Rows are points. To make a cloud, some directions were put in groups of two or more. Within a group, all points are equally far from the middle, so they leave a hole (a ring in 2 directions, a hollow ball in 3). The other directions are filled evenly. Then the cloud was stretched, turned, moved and blurred a little. Count the holes, and give their numbers of directions, smallest first.

Cloud (13 x 2)
-38  -2
-27  49
25  42
-27  -20
-34  42
-34  42
-24  51
-32  44
-41  26
-36  40
37  -11
40  12
-41  11
Holes: 1 (2)

Cloud (19 x 3)
-1  -27  -3
-54  59  -5
-49  44  49
8  17  27
27  15  10
-66  13  -18
8  7  12
40  -6  12
-48  64  10
52  -35  14
-50  -37  30
-52  -43  47
16  29  -21
-6  3  25
54  -65  17
18  -46  -45
5  -2  38
-30  -9  32
44  -36  -32
Holes: 0

Cloud (49 x 6)
47  13  56  34  5  11
40  -55  39  29  15  19
-32  0  17  -4  -32  29
31  -44  -48  10  -21  -16
62  48  46  -36  13  -2
17  86  66  -7  3  -6
-15  28  10  76  -24  29
19  -6  26  -32  34  30
-19  -14  -16  -18  22  1
9  23  -21  25  -29  -52
28  -16  6  57  7  24
5  -59  -37  46  -38  27
-14  17  -9  10  22  34
26  45  53  -5  46  23
11  66  68  27  17  -22
40  -68  31  42  -13  20
-19  -32  -49  -1  14  1
-22  47  -34  11  -33  14
23  -23  -46  -20  7  -36
1  10  54  10  -65  -35
35  26  35  61  -18  11
3  56  -24  42  -27  -45
9  -16  -9  -44  -1  -7
-35  -35  -22  7  16  1
20  -8  1  -50  2  1
57  -9  -14  7  -45  11
-29  14  -16  -9  31  -13
-14  -13  28  33  34  -3
3  -20  68  32  -56  -19
26  67  -20  37  -47  28
-13  13  -48  10  -19  -1
8  -19  -41  49  -26  4
32  66  42  25  -23  -35
21  25  18  45  -35  -47
-26  110  0  -6  -31  14
24  71  -9  42  -51  3
5  1  -4  -23  -75  5
10  39  58  26  28  5
-9  -46  -28  58  -44  25
-36  96  31  11  0  18
-9  109  -30  28  -31  16
13  30  47  -8  -29  -32
1  -43  53  -3  -25  29
8  -84  -36  31  -10  40
48  35  69  35  -35  28
20  0  -1  68  40  -16
19  -10  49  -21  15  8
34  55  49  -8  -13  -24
52  27  42  -22  -48  5
Holes: 1 (3)

Cloud (88 x 8)
13  -42  -32  -26  -3  52  9  -22
-5  6  39  -31  81  -18  -16  -16
9  -30  17  17  3  -20  41  69
58  -13  15  -51  -17  14  54  -18
78  -20  68  16  -8  -30  38  -4
19  36  -44  14  67  -32  29  -5
64  -36  44  54  -18  54  26  46
-30  14  -17  -29  -18  -44  10  -76
72  38  7  44  6  21  32  18
-2  18  -56  -22  4  10  17  39
-20  -38  62  5  -18  -26  42  -23
12  6  -15  17  -5  -15  75  47
-3  6  44  -1  46  -32  -40  -10
-6  -11  -20  43  80  -11  35  -18
21  -34  -8  -32  1  15  14  54
-34  -57  -4  24  11  18  50  17
-9  -17  22  9  2  -33  3  65
62  17  55  70  -8  -12  16  9
41  -5  -5  -34  4  -17  32  -62
25  -12  -15  -14  9  53  64  -30
5  -78  -4  17  -46  6  12  -27
20  28  54  28  -53  -49  70  1
-25  35  -9  -23  29  -72  -15  -55
-3  15  5  -13  10  -74  -19  -55
-33  -51  46  4  -6  -11  8  -34
-10  -22  -71  62  30  27  6  -2
6  -87  6  12  23  13  52  -9
-45  -30  -7  21  13  -81  52  -15
-20  -6  5  -6  66  -50  -35  2
14  -51  62  -10  -22  26  9  -42
5  -3  -11  -27  98  18  -9  -23
2  15  -3  0  -41  -1  -44  5
54  -30  1  48  5  -50  16  10
37  16  24  64  -58  -7  27  23
32  8  43  17  -9  -39  -32  4
70  17  19  63  15  28  28  21
43  5  -25  -41  3  -15  30  27
0  -2  51  -42  22  -55  25  1
39  -61  19  7  49  74  -27  1
53  26  -25  3  11  -11  -21  -8
18  -20  -30  -3  59  -25  -25  25
2  33  37  69  11  -17  -6  3
-41  -61  28  -7  46  32  -16  -1
-3  7  -44  19  3  -65  77  22
-22  9  -29  58  42  -9  3  39
-41  -13  -8  20  8  -23  -66  15
60  -41  28  57  35  23  -5  25
-10  60  9  -3  46  -36  -6  -48
-4  -45  45  19  9  -9  -17  -55
-16  55  -22  -20  58  -58  3  -15
80  0  80  49  9  -19  44  -11
41  -42  -8  65  7  -3  -18  24
44  -11  14  -4  -59  -24  2  17
-66  0  -43  56  25  -3  -8  -1
5  38  6  5  4  -5  62  51
49  -18  37  36  -66  -6  73  6
-44  -36  10  48  51  21  6  0
3  -67  -28  57  63  -7  -9  -4
16  -33  -49  -38  -29  -1  27  6
6  6  -2  6  -42  -7  -47  9
32  -1  -17  46  -15  60  23  -1
-32  35  -6  -35  -41  -12  27  -14
-17  26  1  44  63  -49  23  -4
-15  46  -11  31  59  3  -2  17
-25  -35  15  3  72  21  -46  17
-19  44  -2  3  9  -74  67  -15
-46  -40  5  -24  62  -9  -20  -32
10  -75  -21  14  -17  -30  62  5
-29  -11  18  -37  1  -65  10  -42
34  18  -13  42  69  -10  39  5
13  45  20  -21  -46  3  -9  10
-25  28  -12  -44  -41  -63  25  -40
6  -29  -17  59  27  23  13  55
-8  -11  18  -37  -49  -3  9  -37
13  56  19  -38  48  -33  59  -3
22  20  78  -52  -10  -33  30  -8
45  30  -23  -23  -27  -50  43  -41
-24  7  6  -44  -37  -29  17  -46
3  48  37  -53  -30  -23  43  -14
77  -34  49  5  25  -19  32  -2
-18  -58  -37  -32  -9  -23  25  30
46  39  -25  21  17  2  -19  -25
-54  19  -24  -7  16  14  -29  -39
-8  31  36  33  -35  -7  41  38
-30  12  -50  -31  70  -51  8  -37
31  21  -50  42  5  30  -3  -1
-32  -36  23  54  -12  -9  10  -46
-16  -24  -40  19  30  46  44  -12
Holes: 3 (2, 2, 3)
